Every row gives one point. The points of each table are mixes of a few directions, plus a little noise. How many directions does each table use, and how many do they share? Where both have some left over, give the other angles between the two spaces (their principal angles), to ten degrees, smallest first.
In the rows, zero is written as 128.

First (6 x 3)
[[151  97 120]
 [ 44 239 159]
 [132 123 127]
 [154  92 118]
 [123 134 131]
 [163  82 116]]
Second (6 x 3)
[[100 127 170]
 [111 125 151]
 [ 94 128 180]
 [183 129  47]
 [102 127 168]
 [178 127  50]]
Directions: first 1, second 1, shared 0; angles 60

First (10 x 8)
[[139 151 103  97 143 142  95 138]
 [124 119 166 116  88  95  84 142]
 [124 101 165 129  95  86 109  90]
 [141 168  98 121 165 151 102 183]
 [129 156  93 101 140 177 131 172]
 [128 109 134 157 140 110 157  82]
 [119 100 158 169 117 105 162 112]
 [122 111 117 125 125 140 166  81]
 [128 159 104 104 133 168 115 193]
 [125 106 142 162 134 106 160  89]]
Second (9 x 8)
[[ 89 135 119 120 135  66 161 174]
 [136 106 103 139 165 105 166   7]
 [143 116 140 120 109 146 104  92]
 [125 121 137 115 112 116 118 117]
 [136 149 139 134 115 173 101 213]
 [ 99 130 126 116 124  81 145 156]
 [127 138 126 135 133 138 129 162]
 [154 132 122 147 144 176 121 113]
 [140 125 137 125 116 150 108 117]]
Directions: first 4, second 3, shared 2; angles 70

First (11 x 11)
[[112 143 176 179 109 121  96 121 172 115 156]
 [ 99 121  64  68  94 136 105  80 133 130  28]
 [153  73 156 187 153 136 172 191  94 178 193]
 [130 129 112 109 131 129 132 124 119 127 115]
 [133  53 116 159 129 143 161 169  94 194 132]
 [ 83 106 166 196  72 128  75 108 190 145 117]
 [169 129  82  65 176 132 184 152  61 129 129]
 [104 132 156 164 100 125  93 111 169 122 128]
 [171 232 144  72 186 107 144 122 117  41 182]
 [177 182 117  70 190 119 172 145  83  85 167]
 [ 78 108 118 141  67 133  75  85 177 142  61]]
Second (9 x 11)
[[154 149 149 117 138 136 121 156 149  95 145]
 [ 71 137 109 110 117 145 174  91 100  88  74]
 [141 146  28 145  82 192 159 199 110 131 166]
 [144 173 196 117 148 143  98  70 125 102 130]
 [187  59 128 169 139  62  67 185 166 236 189]
 [ 91 167 138 108 111 159 166 120 115  54  95]
 [152  69  25 120 156 112 139 148 129 192 132]
 [116 162 211 148 112 136  93  70 111 130 134]
 [ 92  86 162 115 146  65 141 119 146 124  78]]
Directions: first 3, second 5, shared 0; angles 30, 30, 60

First (11 x 18)
[[127 128 111 101 113  65 159 186 164 112 128 129 123 151 158 160  99 142]
 [175 183 177 136 148 126 167 103 143 145 145 132 127 129 154 104 130 114]
 [ 70  57  83 155 135 239  23  84  51 114  94 110 141  80  32 120 162 129]
 [125  93 118 105 134  86 129 157 137 112 129 115 136 137 153 146 128 128]
 [156 162 161 138 119 104 155 103 154 152 154 149 120 153 161 110 133 115]
 [172 182 166 124 154 124 171 128 137 131 133 120 126 122 145 117 118 124]
 [136 126 154 152 129 141 113  71 123 150 150 144 130 132 137  95 161 105]
 [ 90   7 112 143 161 183  23  69  57 116 125 107 160  88 102 103 205  97]
 [168 168 177 136 137 102 166  96 152 152 156 143 126 145 174 101 139 110]
 [ 57 169  39 138  43 171 120 181 138 131  80 153  86 146  35 176  49 185]
 [134 135 103  78 135  66 173 221 156  93 113 102 130 132 150 178  79 154]]
Second (9 x 18)
[[ 73  71  91 136  51  71  80  86 151 199 114 158  89 226 116 109 174 135]
 [100 136 143 117 174  92 178 198 138 110 106  91 166 109 144 137 102 117]
 [153  86 126 143 134 160  70  36 106 191 128 123 107 145 126 100 188 109]
 [123 100  77 108 121 147  84 114 106 174  68  92  96 154  74 137 143 155]
 [190 122 110 102 131 173  98 112 102  99 137 122 108  96 114 150 125 148]
 [131 181 184 156 107 103 156  86 149 154 150 167 125 166 139  75 151 116]
 [190  82 107  75 178 132 110 153 106  84 128  82 133  81 152 168 130 136]
 [ 58 169 142 174 125 152 180 202 148  59 165 165 178  67 145 151  47 107]
 [130 199 173 139 132 122 193 167 146  80 156 152 154 107 142 122  88 127]]
Directions: first 4, second 6, shared 3; angles 30

First (9 x 32)
[[128 123 132 129 126 129 123 124 128 126 128 127 127 129 126 122 125 128
  131 130 125 122 131 129 133 132 126 121 131 129 127 132]
 [129 112 139 132 121 133 113 116 126 122 127 124 127 131 122 112 120 126
  136 134 119 112 135 131 144 140 123 108 135 131 125 141]
 [130  85 160 139 107 140  86  96 124 113 125 116 125 135 111  83 106 123
  152 144 105  84 148 135 171 162 115  73 148 137 119 162]
 [130  85 160 139 107 140  87  96 124 112 125 116 125 135 111  82 106 123
  152 144 105  84 148 135 172 162 115  73 149 138 119 162]
 [129 116 137 131 122 132 116 119 127 123 127 125 127 130 123 115 122 127
  135 133 121 115 134 130 140 138 124 112 134 131 125 138]
 [124 222  58 104 173 102 219 199 137 162 135 154 135 112 165 228 176 138
   76  92 179 224  84 113  32  53 157 249  83 107 147  53]
 [128 131 126 127 129 127 130 130 128 129 128 128 128 128 129 131 129 128
  127 127 129 131 127 128 125 126 129 131 127 128 129 126]
 [128 119 135 131 123 131 119 121 127 124 127 125 127 129 124 118 123 127
  133 132 123 118 133 130 137 136 125 116 133 130 126 135]
 [127 160 105 119 143 119 158 152 131 140 130 137 130 123 141 162 144 131
  111 116 145 161 113 123  96 103 138 169 113 121 134 103]]
Second (10 x 32)
[[145  84 118 112 114 143 144 121 161 177 150 141 147 137 117 143 124 144
   75 122 105 101 108 149  91 131 109 146 117 126 156 115]
 [140 142  82 176 135 111  88 142 133  93 148 152  89 127 146  90 154 116
  171 128 147 165  96  92 101 147 134 147 121 115 119 118]
 [118 130  90 164 100 122 119 152 142 128 149 135  92 141 155 108 129 108
  131 133 131 150 123  90 100 132 104 140 160 106 138 122]
 [110 148 175 116 162 125  86 128  68  61 109 102 193 131  79 166 106 115
  136  84 119 150 171 140 173 169 150 109  93 144 130 123]
 [146  88 124 121 144 115 166  99 141 161 145 119 142 129  96 139 120 143
  108 116 135  95 118 117 113 141 118 174 103  96 136 117]
 [141 130 142  97 130 142 147 121 129 121 103 122 137 120 110 142 121 134
  128 149 131 111 144 153 160 100 140  99 125 135 115 136]
 [142 142 150  84 114 166 133 129 148 145  92 148 128 112 150 131 143 150
  118 169 112 111 120 197 151  75 150  65 135 184 115 147]
 [ 76 131 155 146 113 119 135 130 125 196 145 118 122 135 186 116 125 133
  101 103 107 122 125 116  94 146 102 154 163 147 148 137]
 [130 137 120 141 140 123  88 139 107  74 131 128 146 135 101 136 125 112
  142 108 129 157 137 118 136 156 136 124 107 122 131 117]
 [131 148 124 126 129 117 171 119 129 124 106 116  84 114 140 109 131 123
  169 167 162 116 139 105 162  88 136 121 155 107  92 146]]
Directions: first 1, second 6, shared 0; angles 70
